Each row of a before or after table is a point. One or more steps were done to the points. Then noise was added and the rows were shuffled. The steps act on columns, c1 being the first. What was done? A step turns or swaps two columns, mirrors them in a line or flattens them onto one, adds a multiple of one to another, or multiplies or shifts one. Angles are multiples of 10 degrees, from the lower column toward the higher: turns from -170 to 170, lines from 10 to 170 but not 90. Use the fewest steps. Two steps may share a column if one is a turn and the other turns, adds or multiplies; they go together, in the order done. Otherwise the lowest column goes first.
In the rows, zero is written as 128.

Before, 14 rows:
[[134 155]
 [165 160]
 [122 154]
 [118 162]
 [130 160]
 [146  82]
 [152 108]
 [166 142]
 [148 150]
 [134 151]
 [135 147]
 [119 140]
 [121 166]
 [109  97]]
After (14 x 2):
[[111 184]
 [117 160]
 [131 181]
 [143 173]
 [101 115]
 [167 125]
 [186 182]
 [188 160]
 [117 176]
 [114 187]
 [158 105]
 [139 172]
 [161 170]
 [143 167]]
Steps: multiply c1 by 1.6; shift c2 by 20

Before, 14 rows:
[[110 152 128 110 122 136]
 [ 99 181 129 132 157 151]
 [130 198  74 184 128 107]
 [118 175 119 151 161 110]
 [107 132 121 179 127  74]
 [139 110  90 165 127 163]
 [184 139 117 112 105 156]
 [105 105 124 137 145 145]
 [139 107 116 126 130 120]
 [146 113  92 128 163 135]
 [151 119 110 112 164 140]
 [135 118 118 148 163 155]
 [110 169 110 117 163 163]
 [ 95 128  86 176 164 145]]
After:
[[161 114  98 167 105 111]
 [142 165 130 109  88  93]
 [150 108 131 150 131 137]
 [116 125 127 104 117 120]
 [101 111 150 138 115  67]
 [163 130  99 182 125 127]
 [113 186 137 198  71 140]
 [159 136 109 103 119 125]
 [122 151  99 176 113 143]
 [166 179 100 130  80 131]
 [120 130  97 107  89 108]
 [110 181 133 133 120 178]
 [144 149  97 116 109 104]
 [126 114  99 122 112 107]]
Steps: turn c1 and c6 by -140 degrees; swap c2 and c4; turn c3 and c5 by 100 degrees

Before:
[[122 141 133 107 100 159 166 142 111 112 112]
 [150 133 118 158 113 130 111 158 125 148 157]
 [123 135 129 127 102 102 145 121 106 109 106]
 [184 154 180 121 135 118 104 118 118 139 146]
 [165 130 174  99 147 148  83 164 130 182 115]
 [174  76 161 159  82 126 145 164 149 154 101]
 [126 148 102 160 110 137 160 104 107 174 119]
 [175  93 141 169 116 119 151 136 131 110  95]
 [105 107 135  90 152 103 137 157 160 131 154]
 [137 124 131 161  96 146 110 140 174 125 134]
 [116  95 173 164 137 120 119 163 107 115 161]
 [151  99 141 108 114 150  91 106 129 111 147]]
After, 12 rows:
[[166 134 173  54 166 174 103 165 138 180 118]
 [124 135 133 125  74 100 121 117 110 112 109]
 [108 111 137  84 174 105 127 144 160 145 154]
 [183 152 182  65 139 137 101 133 129 133 146]
 [120 141 127 100  71 129 168 128  95 126 109]
 [134 122 127 162  65 154 141 132 170 136 137]
 [152 131 117 168 100 141 115 150 126 157 159]
 [175  75 163 127  37 113 148 156 143 161 104]
 [175  91 140 153 102 103 140 126 130 122  96]
 [113  96 175 120 146 128 113 135 112 140 162]
 [150 100 139  96  99 168 117 112 133 108 145]
 [127 148 104 186  93 111 153 142  97 144 120]]
Steps: add -1 times c3 to c4; multiply c5 by 2; turn c6 and c7 by 40 degrees; turn c7 and c9 by -20 degrees; flatten c8 and c10 onto the line at 50 degrees
